Each point is reached from the start by the listed moves, each made once or not at all, plus a little noise. Is the number of moves made odd or even? Then give how often each move was made.
In the rows, 128 means zero.

Moves:
(1): [184 127 140]
(2): [140 190  84]
Start: [158 134 109]
Points:
[209 134 120] => odd (1, 0)
[162 138 110] => even (0, 0)

Moves:
(1): [189 141 130 146 119 145 122 137]
(2): [117 181 144 112 100 129 140 114]
(3): [118 104 201 134 157 122 115 128]
(4): [112 144 128 184 129 130 124 133]
(5): [133 141 116 108 175 126 128 118]
(6): [126 116 128 130 135 178 136 134]
Start: [151 119 110 134 143 150  84 148]
Points:
[141 171 116  98 174 205 109 131] => odd (0, 1, 0, 0, 1, 1)
[206 129 112 154 134 166  75 159] => odd (1, 0, 0, 0, 0, 0)
[194 142 164 200 214 162  61 153] => even (1, 0, 1, 1, 1, 0)
[175 169 198 199 142 215  87 152] => odd (1, 1, 1, 1, 0, 1)
[201 104 186 161 166 160  69 158] => even (1, 0, 1, 0, 0, 0)

Moves:
(1): [186 112 129 142 130 110 125 103 125 138 125 131 128]
(2): [151 194 131 132 135 119 138 131 131 119 133 104 141]
(3): [118 124 194 135 147 108 134 106 131 109 115 131 136]
(4): [117 129 113 195 133 126 126 117 136 122 134 117 114]
(5): [126 125 120 120 191 120 128 130 112 118 130 110 122]
(6): [145 119 144 138 137 199 134 129 140 128 129 129 116]
(7): [122 119 115 133 125 122 189 134 139 112 113 118 127]
(8): [154 112 139 140 120 124 112 200 124 117 119 123 122]
(9): [132 124 130 126 129  98 117 119 203 120 144 107 128]
(10): [103 131 149 127 136 128 144 132 118 214 114  94 119]
(11): [136 125 146 136 127 116 147 133 112 117 194 125 134]
Start: [141  86 119 131 134 121 139 164 146 121 127  82 105]
Points:
[138 152 139 127 216 100 165 173 125 187 121   7 100] => odd (0, 1, 0, 0, 1, 0, 0, 0, 0, 1, 0)
[209  45 193 233 214  56 146 185 120  73 177  49  93] => even (1, 0, 1, 1, 1, 0, 0, 1, 0, 0, 1)
[243  38 144 232 203 119 134 197 200  86 208  28  76] => odd (1, 0, 0, 1, 1, 1, 0, 1, 1, 0, 1)

Moves:
(1): [176 134 138 126 127 151 117 114 139 126 138 119 122 135]
(2): [123 176 118 143 120 108 122 139 119 110 134 122 120 119]
(3): [133 123 162 131 125 127 120 138 117 132 123 130 129 121]
(4): [140 104 125 170 142 107 128 117 110 133 123 109 136 129]
(5): [126 131 133 120 172 130 111 125 135 131 120 136 128 127]
(6): [130 137 135 148 131 163 142 128 124 122 133 136 134 130]
(7): [129 131 140 124 144 122 158 149 125 124 139 122 129 125]
(8): [131 119 120 136 136 127 115 171 134 129 124 115 141 130]
(9): [113 136 133 149 113 122 143 125 168 124 133 126 130 121]
(10): [131 139 135 121 118 122 130 121 134 174 142 121 149 133]
(11): [128 110 129 140 125 124 112 127 129 118 168 154 109 142]
(12): [150 126 118 134 128 120 132 137 128 135 107 163 131 116]
(13): [134 122 128 118 123 123 129 119 128 117 137 128 160 121]
(14): [138 130 145 127 120 120 134 135 139 108 126 130 143 179]
Start: [148 148 155  98 124 125 116 112 106 118 132 160 120 153]
Points:
[225 208 219 119 142  89 119 177 166 120 148 165 192 173] => odd (1, 1, 1, 0, 1, 0, 1, 1, 1, 1, 0, 1, 1, 1)
[171 182 204 137 100 114  94 167 104 104 193 174 180 204] => even (0, 1, 1, 0, 0, 1, 0, 1, 0, 1, 1, 0, 1, 1)
[249 129 207 168 182 146  92 154 108 109 103 175 158 196] => even (1, 0, 1, 1, 1, 1, 0, 1, 0, 0, 0, 1, 0, 1)
[226 154 140 174 180  95  57 145 105 104 149 181 112 154] => odd (1, 1, 0, 1, 1, 0, 0, 1, 0, 0, 1, 1, 0, 0)
[148 214 226 106 137  74 140 140 148 114 161 152 182 174] => even (0, 1, 1, 0, 1, 0, 1, 0, 1, 1, 0, 0, 1, 1)
[196 137 166 160 122 119 119  84 138 116 143 130 125 152] => odd (1, 0, 0, 1, 0, 0, 0, 0, 1, 0, 0, 0, 0, 0)

Moves:
(1): [177 122 142 132 124 135 134 120 130 118 131 133 129 128 132 126 126 132
 128 111 123 138 136 135 118 131 132]
(2): [133 172 127 130 121 135 117 117 125 129 126 132 129 123 126 128 125 130
 125 130 122 121 124 128 135 129 126]
(3): [127 123 192 132 128 118 129 128 145 138 135 135 131 110 128 136 111 147
 126 132 125 135 120 129 152 145 114]
(4): [125 119 128 177 122 123 125 128 126 133 126 119 113 128 135 133 125 110
 119 131 119 118 129 106 114 139 129]
(5): [138 137 134 130 181 121 139 118 122 137 131 146 123 109 125 116 127 117
 128 133 128 126 128 120 116 124 118]
(6): [124 132 129 121 132 176 121 115 161 124 127 118 107 149 128 134 137 131
 135 124 136 132 122 123 130 116 113]
(7): [131 143 139 134 121 144 180 139 137 129 123 131 128 120 129 127 126 128
 138 131 136 126 123 130 141 128 135]
(8): [138 132 139 134 135 137 117 170 122 132 139 111 129 125 135 120 114 137
 134 141 113 117 127 133 124 126 126]
(9): [130 132 111 129 131 118 122 134 166 133 127 135 135 124 128 123 131 136
 120 127 138 120 136 124 128 139 128]
(10): [138 129 126 122 119 129 127 129 131 170 125 134 122 139 121 130 121 134
 125 121 128 124 111 140 128 126 137]
(11): [125 138 123 123 130 126 131 120 124 126 170 139 130 133 130 133 119 130
 131 121 133 143 121 122 127 138 130]
(12): [127 123 121 127 127 137 121 142 135 121 123 169 122 129 126 142 127 125
 138 122 127 123 127 128 130 129 119]
(13): [122 131 124 137 128 142 122 128 132 137 124 139 162 141 127 130 130 135
 126 136 115 130 132 123 124 115 124]
(14): [128 132 134 129 136 115 134 131 124 113 119 131 117 175 131 128 130 128
 136 126 126 121 127 120 121 141 126]
(15): [122 129 133 120 131 130 130 129 124 135 126 133 136 125 170 125 133 123
 135 118 133 119 116 121 131 131 121]
(16): [121 140 126 119 134 121 126 123 145 131 131 107 137 141 138 191 126 118
 119 137 143 119 136 137 119 120 121]
(17): [118 137 140 138 126 125 125 144 123 145 136 122 122 128 123 127 190 117
 128 119 107 142 137 121 130 134 132]
(18): [131 121 115 144 129 129 130 129 117 124 129 127 123 121 126 137 135 174
 125 131 129 116 134 120 130 123 118]
(19): [131 126 126 134 127 125 122 120 129 135 132 120 133 128 126 133 133 131
 162 138 129 125 129 131 123 132 130]
(20): [137 119 129 122 124 128 131 120 128 131 130 131 119 131 135 130 136 128
 124 168 125 123 135 124 128 135 128]
(21): [135 130 132 127 125 125 114 131 117 129 132 131 135 136 115 117 136 118
 134 126 176 132 122 115 121 121 127]
(22): [126 135 125 125 130 126 129 135 127 130 119 127 120 127 143 133 123 136
 136 128 129 165 130 118 120 127 136]
(23): [128 131 138 123 127 139 130 126 127 145 130 125 128 123 126 131 120 125
 132 124 125 124 169 127 131 134 119]
(24): [116 128 126 148 127 124 127 126 128 124 133 136 125 137 131 123 127 121
 124 132 145 131 139 163 132 124 120]
Start: [127 168 154 136 100 120 139 117 133 132 124 123 137 102 147 113 126 126
 124 140 148 136 106 156 103 143  80]
Points:
[138 249 216 110 157 158 131  86 225 223 111 155 135 161 210 185 114 151
 126 176 160 131 130 126 100 162  28] => odd (0, 1, 1, 0, 1, 1, 0, 0, 1, 1, 0, 0, 1, 1, 1, 1, 0, 0, 0, 1, 0, 1, 1, 0)
[133 239 134 177  92 216 146 148 204 193 165 177 146 130 137 142 112 199
 175 157 163 108 132 185 119 141  39] => odd (0, 1, 0, 0, 0, 1, 1, 1, 1, 1, 1, 1, 1, 0, 0, 0, 0, 1, 1, 0, 0, 0, 1, 1)
[184 223 237 154 139 149 129 102 215 205 124 195  77 141 160 137 173 148
 169 150 144 166 154 165 109 188  33] => odd (1, 1, 1, 0, 1, 1, 0, 0, 1, 1, 0, 1, 0, 1, 0, 0, 1, 0, 1, 1, 0, 1, 1, 1)
[126 228 174 232  91 147 147 175 165 184 122 170 138 146 202 123 178 107
 172 190 120  80 167 144 106 189  52] => even (0, 1, 0, 1, 0, 0, 1, 1, 1, 0, 0, 1, 1, 1, 1, 0, 1, 0, 1, 1, 0, 0, 1, 1)
[105 185 244 171  89 153 179 147 155 197 125 184 155  90 201 140 175 135
 185 180 140 169 151 165 139 169  49] => odd (0, 0, 1, 0, 0, 0, 1, 0, 0, 0, 0, 1, 1, 0, 1, 0, 1, 0, 1, 1, 0, 1, 1, 1)
[160 248 169 198 114 162 104 137 204 142 172  99 137 195 174 177 175 118
 118 131 110 131 122 123  68 164  61] => odd (1, 1, 0, 1, 0, 1, 0, 1, 1, 0, 1, 0, 1, 1, 0, 1, 1, 0, 0, 0, 0, 0, 0, 0)

Moves:
(1): [130 117 131 125 125 115 121 128 128 131 138 135 123 130 121 132 131 134
 115 118 120 134 131 129 133 128 127]
(2): [135 151 147 128 122 114 132 128 122 133 133 128 128 139 130 129 136 133
 123 126 132 133 124 131 134 134 134]
(3): [126 121 137 126 122 115 123 126 125 133 133 133 119 135 145 122 125 125
 129 133 133 121 132 120 133 129 124]
(4): [134 130 122 139 133 129 130 129 124 121 147 126 124 126 122 130 122 113
 122 142 131 132 125 116 112 126 128]
(5): [108 134 132 110 129 103 102 123 133 112 120 136 132 120 134 132 122 124
 129 116 124 126 109 128 123 126 133]
(6): [131 127 142 125 139 142 129 126 121 143 129 139 144 135 120 129 125 130
 141 129 113 119 128 121 125 117 127]
(7): [128 128 126 123 129 126 144 131 133 129 128 117 117 126 127 137 118 129
 132 141 120 121 136 121 122 130 137]
(8): [129 134 122 128 124 133 116 139 133 130 128 128 125 125 121 127 126 130
 119 127 132 130 126 128 132 130 132]
(9): [141 130 129 116 121 140 113 122 141 120 122 122 129 136 146 128 129 124
 129 127 120 132 119 129 135 131 118]
(10): [130 128 131 115 127 140 118 134 119 139 120 117 131 134 128 133 123 129
 130 131 133 129 142 138 122 128 119]
(11): [137 145 127  99 138 108 134 116 125 126 145 143 136 125 116 137 133 122
 130 138 136 127 124 122 135 105 134]
(12): [124 144 121 136 113 118 129 122 137 143 129 140 135 137 128 125 133 126
 119 110 130 108 127 132 121 117 129]
(13): [122 127 111 127 123 127 126 144 127 121 130 119 148 123 130 133 134 138
 131 123 118 140 130 122 135 130 121]
(14): [136 128 113 130 146 131 131 125 132 118 119 145 129 147 140 119 141 133
 122 123 122 123 139 115 127 120 130]
(15): [111 116 134 112 119 149 149 132 131 137 131 137 136 123 153 129 136 123
 124  95 121 123 135 121 110 128 140]
(16): [114 129 123 122 129 129 135 132 126 117 136 137 130 133 125 148 121 125
 138 113 145 140 111 126 120 130 124]
(17): [122 118 127 135 121 121 131 140 130 141 121 136 125 125 127 134 153 104
 138 135 116 129 121 130 124 125 126]
(18): [130 120 133 130 129 119 116 134 132 143 147 126 123 129 122 119 128 137
 141 116 139 124 128 138 119 138 120]
(19): [134 138 122 122 118 124 123 129 121 133 130 140 118 115 141 120 112 119
 146 129 131 139 121 119 131 124 123]
(20): [128 141 117 139 131 143 133 125 126 134 132 129 117 116 146 136 136 146
 125 135 133 125 127 122 124 126 128]
(21): [139 126 129 131 139 124 134 130 124 139 113 140 128 126 111 128 126 132
 128 125 153 130 111 124 113 132 118]
(22): [115 121 131 128 145 126 125 133 139 136 120 137 124 137 127 128 128 130
 130 141 121 143 127 123 128 128 119]
(23): [137 129 142 139 143 132 134 136 142 119 137 136 126 123 135 130 108 131
 127 124 140 120 141 127 124 134 122]
(24): [143 136 122 124 147 121 131 144 124 139 136 132 131 129 141 130 119 123
 130 148 129 121 120 145 137 113 136]
Start: [112 118 137 138 139 131 120 137 119 116 132 142 105 138 113 134 130 115
 102 143 121 115 128 136 119 143 126]
Points:
[158 132 154 127 176 140 102 190 128 152 147 161 139 178 152 137 147 117
 136 146 104 105 138 151 118 133  98] => even (0, 1, 0, 0, 0, 1, 0, 0, 1, 1, 0, 0, 1, 1, 0, 0, 1, 1, 0, 0, 0, 0, 1, 1)
[103 176 128 106 167 107 132 155 127 125 178 208 137 145 140 170 139 135
  99  71 185 105 109 106  43 126 112] => even (0, 1, 0, 1, 1, 0, 0, 0, 0, 1, 1, 1, 1, 1, 1, 1, 0, 1, 0, 1, 1, 0, 1, 0)
[105 122 122  91 132 118  86 140 132 133 147 206 107 156 147 140 121  98
 109  53 154 121  91 114  49 136  99] => even (1, 0, 0, 1, 1, 0, 0, 0, 1, 1, 0, 1, 0, 1, 1, 1, 0, 1, 1, 0, 1, 0, 0, 0)
[151 134 191 114 174  95  93 175 125 162 154 165  99 157 136 149 101  87
 138 172 139  89 100 142  75 142 103] => odd (0, 1, 1, 1, 1, 1, 1, 0, 1, 1, 0, 0, 0, 0, 0, 0, 1, 1, 0, 0, 1, 0, 1, 1)
[ 91 143 150 108 142 101 129 183 170 136 131 173 127 148 183 161 139  91
 107 122  85 104 109 135 100 131 132] => odd (0, 1, 0, 0, 1, 0, 1, 0, 1, 0, 0, 1, 1, 0, 1, 0, 1, 0, 0, 0, 0, 1, 1, 1)
[126 125 130 100 192 135 106 150 126 165 158 178  95 161 101 152 137 155
 107 163 109 110 156 112 106 113 118] => even (1, 0, 0, 0, 0, 1, 1, 1, 0, 1, 1, 0, 0, 1, 0, 0, 0, 1, 0, 1, 0, 1, 0, 0)
[148  97 140 118 164 117  95 173 137 163 154 175  91 176 144 131 145 106
 118 160  85  90 128 130 126 124 124] => even (1, 0, 1, 0, 0, 1, 1, 1, 1, 0, 0, 0, 0, 1, 0, 0, 1, 1, 0, 0, 0, 0, 0, 1)
[129 149  97 112 149 163  81 184 126 143 128 141 104 128 169 146 112 129
 120 180 115 152 116 137 137 130  97] => even (0, 0, 0, 0, 0, 0, 0, 1, 1, 1, 0, 0, 1, 0, 0, 0, 0, 0, 1, 1, 0, 1, 0, 1)
[132 147 131 101 171 116 140 157 122 141 206 249 118 156 158 148 100  85
 100 109 140  91 125  91  95  81 136] => odd (1, 0, 1, 1, 0, 1, 0, 1, 0, 0, 1, 1, 0, 1, 1, 1, 0, 0, 1, 0, 0, 0, 1, 1)

Moves:
(1): [135 107 122 122 120 115 148 170 127 141 104 150 130 161 112 108 124 126
 118 129 151 131 120 145 131 128 165]
(2): [113 141 141 138 141 138 123 117 105 114 137 109 129 115 126 104 121 129
 120 123 128 115 128 140 139 132 127]
(3): [152 138 143 127 102 115 105 127 158 165 158 119  82 118 129 125 131 138
 141 139 115 109 121 126 137 114 130]
(4): [120 121 129 155 115 121 126 128 114 118 126 125 133 138 141 145 136 137
 133 125 111 120 127 139 151 129 136]
(5): [147 138 119 135 121 135 140 139 132 148 111 133 146 145 112 129 127 121
 108 130 149 116 121 145 104 113  90]
(6): [117 140 120  93 117 133 121 135 157  99 118 137 132 118 136 137 121 113
 132 143 130 118 105 129 136 123 147]
(7): [133 134 140 126 129 135 151 127 123 120 142 146 123 131 121 123 139 136
 113 113 128 133 122 135 117 130 115]
(8): [139 131 137 106 138 115 129 174 125 155 130 138 133 127 136 123 148 111
 119 140 147 133 124 113 132 145 134]
(9): [117 137 131 142 115 102 145 146 116 120 116 124 127 132 150 120 109 125
 141 133 149 145 109 138 138 136 113]
(10): [118 106 134 123 124 121 130 127 102 129 142 133 116 135 119 133 129 134
 134 145 149 115 128 118 125 115 133]
(11): [104 105 128 138 131 136 123 124 137 148 121 137 125 124 132 156  97 101
 125 156 150 138 135 142 147 127 141]
(12): [129 141 128 131 111 136 112 124 131 134 135 147 144 139 126 119 141 112
 135 129 136 139 132 116 133 129 128]
(13): [163 132 138 112 117 144 143 133 136 130 120 101 141 114 105 131 126  88
 125 111 124 130 118 157  97 113 123]
(14): [129 136 125 104 109 131 125 124 127 118 118 134 127 144 138 130 119 105
 141 128 110 117 140 119 130 107 114]
(15): [159 133 122 139 137 144 147  83 132 162 140 123 120 104 128 106 107 120
 131 109 137 105 115 139 139 147 125]
(16): [117 131 137 149 124 105 139 122 144 121 116 130 140 104 134 125 124 135
 126 120 110 111 146 124 128 161 125]
(17): [122 132 127 124 120 122 140 117 145 147 128 121 129 121 109 137 130 139
 112 103 110 147 122 120 132 136 124]
(18): [ 90 135 158 114 137 143 112 127 119 142 135 129 129 150 144 152 135 167
 140 129 110 134 123 119 114 144 127]
(19): [130 118 119 118 132 151 130 126 128 121 116 121 106 125 124 136 138 111
 130 141 123 141 132 154 134 125 119]
(20): [123 160 108 116 144 129 139 125 129 118 171  83 140 146 142 112 124 114
 126 159 132 144 145 140 144 148 149]
(21): [138 120 129 106 133 144 126 124 138 115 114 140 122 128 113 148 120 122
 127 106 167 128 131 136 136 141 131]
(22): [142 124 137 144 100 138 112 116 128 129 119 114 118 147 146 109 124 127
 114 144 124 138 135 120 133 133 146]
(23): [134 136 129 118 132 105 127 108 117 132 127 135 140 114 146 129 148 144
 129 135 104 133 142 142 120  96 134]
(24): [ 98 110 135 146 155 111 140 112 134 117 116 121 125 143 141 129 139 115
 129 132 133 144 107 129 142 138 131]
Start: [135 139 117 117 109  94 118 118 137 118 143 156 131  76 130 159 111 124
 119  96 128 133 157 124 108 108 132]
Points:
[111 167 161 100  78  27 156 101 178 159 154  97 139 120 160 176 139 124
 130  99  29 148 161 174 122 114 179] => odd (1, 0, 1, 1, 0, 0, 0, 0, 0, 0, 0, 0, 1, 1, 0, 1, 1, 1, 0, 1, 0, 0, 1, 1)
[151 137 154 135 117  90 128  95 180 221 188 193  86  68 146 148 116  59
 117 121 178 137 118 126 158 140 138] => odd (0, 0, 1, 0, 0, 0, 1, 1, 0, 0, 1, 1, 0, 0, 1, 0, 0, 0, 0, 0, 0, 0, 0, 1)
[102 214 152 110  72  97 140  40 177 148 150  86 140  75 212 171  75  24
 156 166 104 120 126 249 162 115 115] => odd (0, 1, 1, 1, 1, 1, 0, 0, 1, 0, 1, 1, 1, 1, 1, 1, 0, 1, 1, 1, 0, 0, 1, 1)
[176 182 133 116  76 119 140  71 147 143 184  70  94  62 152 159  19  20
 150 104 167 101 144 220 187 122 140] => even (0, 1, 1, 1, 0, 0, 0, 0, 1, 0, 1, 0, 1, 1, 1, 0, 0, 0, 0, 1, 1, 0, 0, 0)
[110 123 178  84 100 145  89  21 152 155 155 142  81  50 144 216 110  64
 157 127 152 112 106 219 167  91 169] => even (0, 1, 1, 1, 0, 1, 0, 0, 0, 1, 1, 1, 1, 0, 1, 0, 0, 1, 1, 0, 1, 0, 1, 1)

Moves:
(1): [159 138 118 140 136 128 123 117 136 128 126 129 131 117 125 149 138 120
 126 125 128 130 125 132 125]
(2): [135 136 123 123 138 129 125 145 122 133 144 112 124 136  93 148 136 136
 136 120 138 132 158 125 129]
(3): [114 113 132 136 125 121 119 122 137 131 123 135 122 132 135 127 131 142
 128 117 125 116 120 128 106]
(4): [115 133 133 154 153 129 119 138 126 119 137 113 131 147 128 122 137 115
 121 117 140 112 141 137 138]
(5): [116 122 127 125 144 105 123 139 132  91 115 142 106 111 123  93 143 117
 142 108 114 144 126 124 124]
(6): [147 140 126 136 139 128 135 138 120 134 146 144 157 133 134 105 114 119
 143 128 130 117 116 106 122]
(7): [113 155 112 128 126 125 130 116 107 137 127 124 130 129 137 141 115 105
 121 116 124 114 121 109 125]
(8): [128 114 134 119 132 140 129 108 129 125 141 137 146 121 124 114 130 125
 112 124 113 114 123 126 130]
(9): [131 153 132 134 133 125 126 128 142 153 106 124 127 136 125 129 150 141
 131 137 133 122 119 134 112]
(10): [127 141 162 127 143 116 122 132 138 153 116 112 120 121 146 125 120 118
 120 124 112 120 152 133 118]
(11): [139 106 133 114 109 117 140 126 121 110 135 130 122 147 150 119 136 114
 131 130 159 126 143 118 106]
(12): [128 119 107 131 119 109 145 120 134 113 121 118 137 131 123 134 142 142
 123 140 119 137 123 123 138]
(13): [130 150 128 127 117 107 143 147 107 103 134 131 145 119 111 148 123 146
  93 112 132 135 103 125 111]
(14): [139 126 140 130 145  94 118 123 132 125 141 128 119 139 125 140  97 114
 123 147 112 157 120 150 129]
(15): [125 136 128 129 135 143 148 154 122  88 126 134 145 147 114 135 138 121
 143 141 136 143 138 101 129]
(16): [138 125 126 143 139 122 159 142 117 103 134 154 126 119 100 138 128 113
 128 160 129 108 141 100 138]
(17): [130 139 118 136 118 140 131 126 139 138 142 127 120 138 135 125 127 121
 121 130 110 132 128 140 115]
(18): [129 132 117 112 136 127 122 129 136 122 119 139 122 145 129 131 124 141
 114 116 125 122 138 134 133]
(19): [114 149 128 124 110 117 103 126 120 125 121 157 136 135 124 115 151 125
 133 125 125 134 163 135 138]
(20): [134 139 139 124 121 129 125 135 155 135 124 126 133 122 124 133 115 123
 140 121 120 100 121 158 132]
(21): [115 114 142 133 120 116 134  89 141 132 136 136 116 149 145 120 117 143
 138  96 121 132 141 127 132]
(22): [123 123 132 125 136 124 139 131 119 125 127 125 121 129 140 135 133 124
 135 128 116 141 131 148 129]
(23): [142 143 141 141 130 132 119 136 104 128 118 123 131 135 108 137 132 132
 141 137 125 124 119 125 134]
(24): [124 105 131 124 118 122 138 137 129 129 139 135 118 142 140 130 141 122
 109 112 116 137 122 113 154]
Start: [128  86 107 139 128 118 110 128 144 131 120 154 113 149 142 119 128 126
 118 136 126 136 110 143 146]
Points:
[147 124  98 175 164  77  94 105 199  86 176 196 160 249 109 124 131 125
 128  92  73 119 174 173 149] => even (1, 1, 1, 1, 0, 1, 0, 1, 0, 0, 0, 1, 0, 1, 1, 0, 1, 1, 1, 1, 1, 0, 0, 0)
[118 157 105 175 206 101 184 131 143 112 151 160 143 237 123 128 147 102
 112 124  79  89 187  95 144] => even (0, 1, 0, 1, 0, 1, 1, 1, 1, 1, 0, 1, 0, 0, 1, 1, 1, 1, 0, 0, 1, 1, 0, 0)
[187 206 107 213 215  95 163 185  74  76 180 166 176 199  51 194 133  70
 100 167  99 124 100 110 121] => even (1, 1, 0, 1, 0, 1, 1, 1, 1, 0, 0, 0, 1, 1, 1, 1, 1, 0, 0, 0, 0, 1, 1, 0)
[139 173 134 188 192  51 137 149 166  85 156 160 107 214  98 209  82  92
  79  86  84  97 165 149 115] => even (1, 1, 1, 1, 0, 0, 1, 0, 0, 1, 0, 0, 1, 1, 1, 1, 1, 1, 0, 1, 1, 0, 0, 0)
[133 138 150 152 146  97  98 111 165  79  79 204 126 171 114 102 197 119
 182  99  77 140 138 172 150] => even (1, 0, 0, 0, 1, 0, 0, 1, 1, 0, 0, 0, 0, 0, 1, 0, 0, 0, 1, 1, 1, 1, 1, 0)
